Each point is reached from the start by the listed moves, each made once or not at all, plus a little noise. Is the number of moves made odd or even? Then give how often each move was made.
In the rows, 128 means zero.

Moves:
(1): [158 134  98]
(2): [135 197 163]
(3): [176 117 184]
Start: [138 125 112]
Points:
[141 124 114] -> even (0, 0, 0)
[146 197 148] -> odd (0, 1, 0)
[220 191 170] -> odd (1, 1, 1)

Moves:
(1): [190 104 100 121 121 105 121 131 142]
(2): [134 171 125 136 115  95  90 131 103]
(3): [145 165 177 110  97 135 137 135 138]
(4): [151 127 138 177 123 134 132 127 120]
(5): [144 120 147 124 184 122 117 113 122]
(6): [128 149 125 119 133 167 127 126 146]
Start: [137 145 158 121 150 124 122 142 151]
Points:
[218 161 182  95 114 107 123 146 172] -> even (1, 0, 1, 0, 0, 0)
[249 154 159 168 181  62  73 131 130] -> even (1, 1, 0, 1, 1, 0)
[197 235 227 142 158 134  88 139 141] -> odd (0, 1, 1, 1, 1, 1)
[240 157 190 145 105 112 127 151 168] -> odd (1, 0, 1, 1, 0, 0)
[178 235 218  95 168 135  82 136 151] -> even (0, 1, 1, 0, 1, 1)

Moves:
(1): [157 143 144 116 160 117 126 106 131 109]
(2): [127 156  99 121 127 104 122 164 130 107]
(3): [115 134 189 173 103 126 129 139  98  71]
(4): [175 134 109 164 124 180 145 130 118 139]
(5): [112 168 154 152 175 164 157 160 159 148]
(6): [131 160 113  94 116 155 137 113 117 122]
(7): [149 122 158  94  99 105 196 157 130 149]
(8): [138 103 131  82 113 158  89 178 109 145]
(9): [139 117 125 133  99 136 102 112 197 134]
Start: [118 115 160 116 132 133 112 133 114 129]
Points:
[125 153 168  60 123 241  87 182 184 166] -> even (0, 0, 0, 0, 1, 1, 0, 1, 1)
[140 167 202  85  32 116 155 184 144  73] -> odd (0, 1, 1, 0, 0, 1, 1, 0, 1)
[167 238 201 172 171 207 156 176  98  57] -> even (1, 1, 1, 1, 1, 1, 0, 0, 0)
[100 149 249 187 123 181 121 165 183  96] -> odd (0, 0, 1, 0, 1, 0, 0, 0, 1)

Moves:
(1): [191 115 148 112 116 128 121 130 129 123 175 137]
(2): [114 143 103 107 123 147 121 149 112 125 119 143]
(3): [118 110 160 120 142 128 114 152 124 132 120  91]
(4): [161 157 142 123  94 134 125 133 104 109 119  98]
(5): [137 132 117 115 152 109 118 101 104 103 116 162]
(6): [167 126 140 119 151 180 156 136 166 124  86  98]
(7): [150 180 155  91 142 140 141 150 149 128 146 141]
(8): [125 161 106 148 148 110 124 140  86 153 108 133]
(9): [132 128 129 165 113 123  96 173 159 104 104 133]
(10): [118 151 128 121 126 152 104 110 127 146 131 139]
(11): [141 129 120 136 138 161 124 133 137 108 146 103]
(12): [108 112 155 152 116 138 149 129 112 128 122 138]
Start: [ 88 130 143 140 127 132 122 131 132 130 121 136]
Points:
[244 246 163 116 127 233 107 249 151  79 102  97] -> even (1, 1, 0, 1, 0, 1, 1, 1, 1, 0, 1, 0)
[136 194 193 119  94 192  86 203 152 118 150 198] -> even (1, 1, 0, 0, 0, 0, 1, 0, 1, 1, 0, 1)
[206 171 184 114 153 232 124 206 175  50 111 167] -> even (1, 1, 0, 0, 1, 1, 1, 0, 1, 0, 1, 1)

Moves:
(1): [135 146 115 136 126 144 123 119 117 113 146 141 134 140 120 143 135 164
 164 147 151]
(2): [120 131 120 129 145 127 119 181 123 159 136 132 123 144 110 124 123 127
  96  95 143]
(3): [132 168 151  99 165 118 148 117 143 137 140 147 117 123 117 120 132 145
 123 107 141]
(4): [131 122 117 149 134 113 147 122 103 125 137 127 143 114 132 122 116 124
 122 143 132]
(5): [123 133 127 126 148 135 130 135 131 132 125 119 138 150 132 106 137 125
 129 135 120]
(6): [148 116 139 134 117 141 139 139 140 116 107 122 112 125 125 140 112 144
 124 125 144]
(7): [133 117  97 152 120 143 192 130 119 142 140 131 138 156 114 132 129 108
 149 130 148]
(8): [139 135 134 124 128 131 129 160 139 124 129 150 140 126 149 114 126 130
 138 130 128]
(9): [130 134 145 145 115  88 144 151 143 105 109 138 140 123 129 145 143 110
 119 122 134]
(10): [117 106 138 133 116 137 135 121 144 144 124 138 139 152 152 129 139 158
 127 103 124]
(11): [114 122 123 134 134 133 150 138 164  98 157  97 130 128 142 123 116 126
 137 112 149]
(12): [124  82 100 122 154 100 132 126 130 105 151 170 143 124 116 149 121 138
 122 116 125]
(13): [119 143 147 133 132 124 138 118 139 126 127 125 176 120 108 152 135 136
 118 125 134]
(14): [123 145 135 115 109 127 141 137 115 120 127 119 137 148 108 118 118 125
 132 114 116]
(15): [135 138 124 110 130 133 134 109 121 128 111 138 119 134 153 128 142  98
 119 113 149]
(16): [129 121 133 129 135 135 132 132  98 129 133 130 121 134 138 155 118 135
 130 129 118]
(17): [135 126 151 155 141 147 131 124 127 136 116 127 125 104 119 111 147 137
 135 121 122]
(18): [114 123 106 136 146 132 183 129 104 117 140 107 134  69 142 119 125 162
 133 145 122]
Start: [144 140 142 149 119 150 136 111 153 109 173 146 122 122 140 128 133 123
 136 110 106]
Points:
[185 140 152 198 139 201 192 129 139  55 187 157 123 101 196 136 119 159
 180 106 181] -> even (1, 0, 0, 1, 0, 1, 0, 1, 0, 0, 1, 0, 0, 0, 1, 1, 1, 0)
[182 202 172 166 193 219 238 169 144 146 177 194 156 168 121 146 161 161
 149  63 197] -> odd (1, 1, 1, 0, 1, 1, 1, 1, 0, 0, 0, 0, 1, 0, 1, 1, 1, 0)
[177 117 136 159 172 115 249 219 168 101 190 241 137 150 111 184 112 137
 107  41 160] -> even (0, 1, 1, 0, 0, 1, 1, 1, 1, 0, 0, 1, 0, 0, 0, 1, 0, 0)
[153 215 168 107 176 100 203 127 178  44 187 238 217 159 118 152 172 142
 146  67 151] -> odd (1, 0, 1, 0, 1, 0, 0, 1, 1, 0, 0, 1, 1, 1, 1, 0, 0, 0)
